Every row gives one point. Each copy is the shape, with its points in the same order, stretched, turned, moved and blurred by noise. Is it also mirrored, or only turned?
In the rows, zero is written as 128.

Shape (6 x 2)
[[136 160]
 [ 65 116]
 [128 103]
 [ 67  43]
 [157 143]
 [176 143]]
Copy 1 (6 x 2)
[[132  90]
 [ 51 104]
 [100 130]
 [ 23 156]
 [140 110]
 [170 123]]
Copy 1 is: mirrored
Copy 2 (6 x 2)
[[108 133]
 [ 82  56]
 [147  90]
 [141   7]
 [131 137]
 [144 153]]
Copy 2 is: only turned

Shape (9 x 3)
[[207 173 176]
 [144 138 176]
 [105  93  61]
 [ 84 104 130]
 [128  60 119]
 [154  58 109]
 [ 91  36 127]
 [108 115  72]
 [163  89 157]]
Copy 1 (9 x 3)
[[204 115 191]
 [145 141 183]
 [ 86 114  57]
 [ 80 152 118]
 [ 70  94 126]
 [ 89  66 123]
 [ 32 106 126]
 [104 128  70]
 [118  95 174]]
Copy 1 is: only turned
Copy 2 (9 x 3)
[[148  87 208]
 [ 97  83 158]
 [126 168  56]
 [ 78 120  85]
 [127  92  66]
 [146  92  63]
 [ 99  84  40]
 [117 180  81]
 [128  65 114]]
Copy 2 is: only turned

Shape (8 x 4)
[[146 131 113 162]
 [ 85  80 110  94]
 [ 79  55  98 113]
 [155 178 120 223]
 [ 60 106 147  91]
 [ 38  98  70  62]
 [158 165 115 158]
 [184 160 122 142]]
Copy 1 (8 x 4)
[[142 132  92 143]
 [100  74 160  67]
 [113  43 163  91]
 [126 168  64 215]
 [ 71 112 183  97]
 [ 41  47 146  36]
 [125 164  77 138]
 [148 179  80 123]]
Copy 1 is: only turned
Copy 2 (8 x 4)
[[146 114 143 153]
 [ 91 168 134  96]
 [ 81 189 123 120]
 [160  66 117 196]
 [ 61 125 117  83]
 [ 80 180  74  60]
 [165  89 136 143]
 [184  88 164 137]]
Copy 2 is: mirrored

Shape (11 x 6)
[[ 60  72 149 101 161 150]
 [ 50 157 182 196 201 107]
 [154  75 136 125 116 145]
 [ 86 151 145 114 204 192]
 [125 127 146 184 164 108]
 [151 164 118 119 190 117]
 [ 72  92  72 130 104 123]
 [124 129 139 141  93 153]
 [ 60 145 151 155 147 115]
 [ 98  67 140 152 111 114]
 [149 144 116 179 126 153]]
Copy 1 (11 x 6)
[[ 76  67 126 141 213 151]
 [ 90 184 185 209 192 158]
 [122  78 143 116 113 121]
 [132 144 120 168 233  84]
 [110 148 163 185 112 139]
 [159 173  87 177 148 129]
 [ 20 125  98 136 128 139]
 [ 99 139 152 100 131 116]
 [ 69 167 146 161 181 160]
 [ 61  87 159 135 117 160]
 [112 166 147 151 100  83]]
Copy 1 is: mirrored
Copy 2 (11 x 6)
[[ 66 112 168  83 162 146]
 [ 44 218 104 164 193  91]
 [134  81 138 142 132 148]
 [122 164 210 124 169 114]
 [ 94 151  99 175 153  93]
 [153 142 132 137 154  62]
 [ 72 110 126  70  69 129]
 [137 140 135 143 111 162]
 [ 74 183 112 120 147 122]
 [ 71 106 105 125 127 152]
 [141 145 133 181 101 118]]
Copy 2 is: mirrored
Copy 3 (11 x 6)
[[ 45 125 173 105 182 175]
 [ 28 131 198 171 162  53]
 [147 105 164 123 151 172]
 [ 59 178 122 158 216 115]
 [110  98 173 157 153  83]
 [130 143 119 114 192  64]
 [ 80  80 116  87 102 175]
 [123 143 147 147 104 156]
 [ 52 133 171 133 125 102]
 [ 98  80 187 119 120 168]
 [142 118 123 175 126 119]]
Copy 3 is: only turned
Copy 4 (11 x 6)
[[ 98  71 225 127 161 118]
 [108 171 190 145 249 115]
 [149  90 156 178 108 127]
 [123 126 216  71 172 185]
 [155 144 143 170 190 113]
 [171 152 157  86 149 121]
 [ 97  48 118 128 171 115]
 [105 117 132 163 126 152]
 [ 87 135 163 134 198 113]
 [115  83 153 194 159  97]
 [150 130 105 162 159 172]]
Copy 4 is: only turned

Shape (11 x 8)
[[121  73 132 120 141 150 147 110]
 [102 138 113 117 114 103 161 132]
 [ 68 146 169 106 139 115 124 100]
 [124 145 249 138 120 158 144 103]
 [131 149 155 107 152 100 149 109]
 [130  49 133 112 120 157 159 212]
 [119 153 113 110 125 110  93 105]
 [128 154 109 131 147 141 131 142]
 [131 103 115 120 126 117 122 154]
 [119 132 122 160 138 107 102  98]
 [130 128 124 106 116 128 157  89]]
Copy 1 (11 x 8)
[[102  81 140 108 130 138 172 105]
 [139 120 163 133 115 148 130 139]
 [114 132 191 103  82 116 134  87]
 [169 139 145 102  76 124 185  21]
 [142 140 174 122 124 108 164 106]
 [117  68  72 136  87 132 184 150]
 [125 131 150 106 146 109  93 104]
 [117 160 125 135 140 142 132 115]
 [125 100 121 132 133 116 130 130]
 [119 118 162 142 157 122 121  79]
 [142 115 164  93 143 150 145 117]]
Copy 1 is: mirrored
Copy 2 (11 x 8)
[[117  94 103 135 159 144 168 141]
 [144 134 164 151 109 124 162 169]
 [ 73 160 152 145 170 146 127 176]
 [ 27 105 179  68 174 137  92 183]
 [135 156 170 117 172 132 128 166]
 [151  75  59 101  74 107 167 182]
 [125 178 157 140 137 127 144 102]
 [167 145 148 133 107 151 139 138]
 [150 128 116 131 107 107 144 129]
 [126 124 161 161 143 118 109  95]
 [122 131 164 127 152 143 182 139]]
Copy 2 is: only turned

Shape (15 x 9)
[[202 146 149  58  50 119 146 118 136]
 [ 91 177 159 103 210 163 109 124 157]
 [132 155 153 106 151 164 180 146 149]
 [127 106  83 152 105  74 125 149 105]
 [159 182 165 122 147  98 118 147 122]
 [ 87 136 121 149 154 103 105 156 114]
 [123 105 172 149 166 119  89 110 120]
 [133 188 150 136 131  95  70  88 109]
 [162 120 146 130  96 136  91  80 156]
 [142 104 124 102 124 110  84 178 151]
 [177 109  81 142 110 156 116 103  93]
 [102  55  70 115 148 136 123 121  95]
 [116 145  99 133 101 144 153 140 101]
 [112 131 165 146 145 163 126 134  92]
 [163 131 106 109  72 152 148 159  82]]
Copy 1 (15 x 9)
[[186  98 179  93  47 149 158 144 169]
 [127 169 177 127 217 131  97 109 156]
 [130 112 169 121 167 156 142 167 157]
 [158  85  97 148  98  94 101 163 122]
 [166 130 161 154 122 155  79 148 180]
 [129 129 119 151 149 113  74 145 125]
 [142 113 153 182 145 148  97  97 124]
 [153 153 122 157 108 140  84  89 182]
 [164 136 152 157  98 135 159  98 138]
 [182 133 170 136 114 105  98 160  97]
 [196 103  80 128 115 147 161 125 118]
 [151  72 105 113 161  96 131 115  73]
 [134 114  98 104 117 139 132 158 137]
 [125 119 131 143 147 184 107 127 117]
 [172  98 108  86  84 168 136 171 120]]
Copy 1 is: mirrored
Copy 2 (15 x 9)
[[169 168  89 132  35 177 144 104 129]
 [114 143 110   7 166 107 125 134 146]
 [111 150 109  69 134 163 171 163 151]
 [ 76 119 137 194 109 108 136 131 107]
 [168 161 125  96 129 103 135 149 141]
 [ 82 125 157 116 149  89 127 142 115]
 [140  89 156  90 158 116 125  93 136]
 [161 171 123 103 136  80 109  76 108]
 [143 127  98 125 113 173  97  58 123]
 [114  97 131 120  85 137  85 145 126]
 [129 115  76 157 125 156 144  93  62]
 [ 55  60 121 134 115 118 161 105  86]
 [ 81 159 124 135 121 140 164 135  84]
 [125 123 165  78 161 137 162 122  96]
 [124 147 122 145  83 159 165 141  63]]
Copy 2 is: only turned

Shape (14 x 11)
[[153 110  85 182 147 194 124 163 104  78 152]
 [111 102  51  79  86 102 134 136  89 143  97]
 [ 77 139 130  97 113 131  54 249 160 130  76]
 [128 134  94 110 160  89  95 101 110  78 107]
 [112 121  97 124 153 159 205  63 132  93 134]
 [113 153 133 146 100  26 116 119 152 183 174]
 [118 115 112 122 130 125 105  73 127 165 109]
 [108 189 113  88 110 167 161  84  91 109 102]
 [ 93  98 140 110 149 125 193 141 153  72  87]
 [147  79 124 104  91 128 158  87  68  55 110]
 [163 157 132  64 166  90 137 111 125 129 143]
 [ 38  95 132  56 149 100 183  43 135 120 148]
 [118 111 105 184 132  90  97  99  59 192 129]
 [208 132  59 147  95 145 162  96 134 107 166]]
Copy 1 (14 x 11)
[[118  96  11 145  95 138 170 164 112 102 149]
 [155 121 139 119  30 129  91 118  99 155  86]
 [153 223 131 152 122 189  55 227 127 128  83]
 [144 130  87  94 132 152 122  81 106 109  70]
 [ 80  97 115  87  79 157 205  77 135  95 142]
 [130 173 180 130 167  46  91 126 142 145 162]
 [120 120 130 161 130 156 135  88 137 166 120]
 [166 125 142 113  94 199 159  93  72  95 148]
 [ 89 135 149  99  83 158 168 131 147  63  78]
 [164  43 106 144  54 136 131  61 117  64  93]
 [178 102 138  62 154 133 150 125 128 118 108]
 [ 42  97 208  60  94 167 117  48 157 102 119]
 [101  90 115 197 144  85 126 118  73 176 120]
 [188  97  50 117  67  86 186 101 147 125 178]]
Copy 1 is: only turned
Copy 2 (14 x 11)
[[136 124  27 146 157 147 116 103 139 139  73]
 [ 88 121  80 110  97 153  92 169  62  66 151]
 [178 117 160 148 155 152  55 244 110 176 126]
 [143 141 101 103 148 101  53 103 104  97 148]
 [ 95 179  95  87 148 155 152  82 163  90 105]
 [116 141 136 208  80  90 138 125 147 141 203]
 [101 155 131 130 128 152 100  90  92 141 146]
 [107 212 116 113  92 143  82  97 145  97  84]
 [127 130 167  91 172 146 147 151 152  86  89]
 [ 99 102 110  89  83 119 114  85 119  49  70]
 [183 189 112 112  98 129 127 101 127 128 171]
 [ 57 165 153  45 114 125 142 130 177 114 147]
 [ 79 135  93 181 105  80 121  97  66 149 140]
 [131 129  40 172  96 187 142  58 131  90 128]]
Copy 2 is: mirrored
Copy 3 (14 x 11)
[[162  66  95 158 216 161  90 206  98 136  98]
 [123 116  18  94  80  98 148 150 151 114 146]
 [122 178  75  73 133  44  21 188 164 172 100]
 [102 141  95 122 181 104 129 113 112  63 157]
 [ 99 114 134 128 160 200 188 197 135  74 157]
 [ 54 120 150 146  42 110 121  69 113 173 193]
 [110 139  90 120 122 169 130  81 141 105 122]
 [129 184  87 168 140 148 189 187 107  94 131]
 [ 88 129 159  64 151 118 152 211 164  73 120]
 [154 106 106 118 127 134 191 165  78  16 108]
 [148 171 144 115 159 111 179 100 113 132 190]
 [ 52 190 134  39  94 201 172 129 116  60 193]
 [ 65  67  76 136 113 131 142  47  98 160  98]
 [179  67 109 216 131 173 165 166 123 100 185]]
Copy 3 is: only turned
Copy 4 (14 x 11)
[[149  83  78 182 116 141  71 174 127  82  94]
 [158 123 115 101  69  62 118 164 105 199 142]
 [ 72 150  94  54 127 120 100 210 191 200  98]
 [140 143 151 102  89  85  69 117 128 104 104]
 [180 106 101 141  84 151 154  87  77  73 110]
 [ 79 192 142 159  82  70 169 116 178 148 176]
 [ 99 146 131 126 118 112 110  88  95 169 123]
 [154 167 115 101  63 183 100 137  51 123 132]
 [172 120 124  93  99 122 183 135 127  91  72]
 [170  84 158 132  37 115 118 141  71 117  72]
 [137 143 180 104 117 111 125 127 119  88 166]
 [120 101 113  70  52  88 201  74  65  95 140]
 [ 85 175 121 174 123  47 107 128  87 169 117]
 [190 102 139 193  79 148  96 116 134 114 153]]
Copy 4 is: only turned
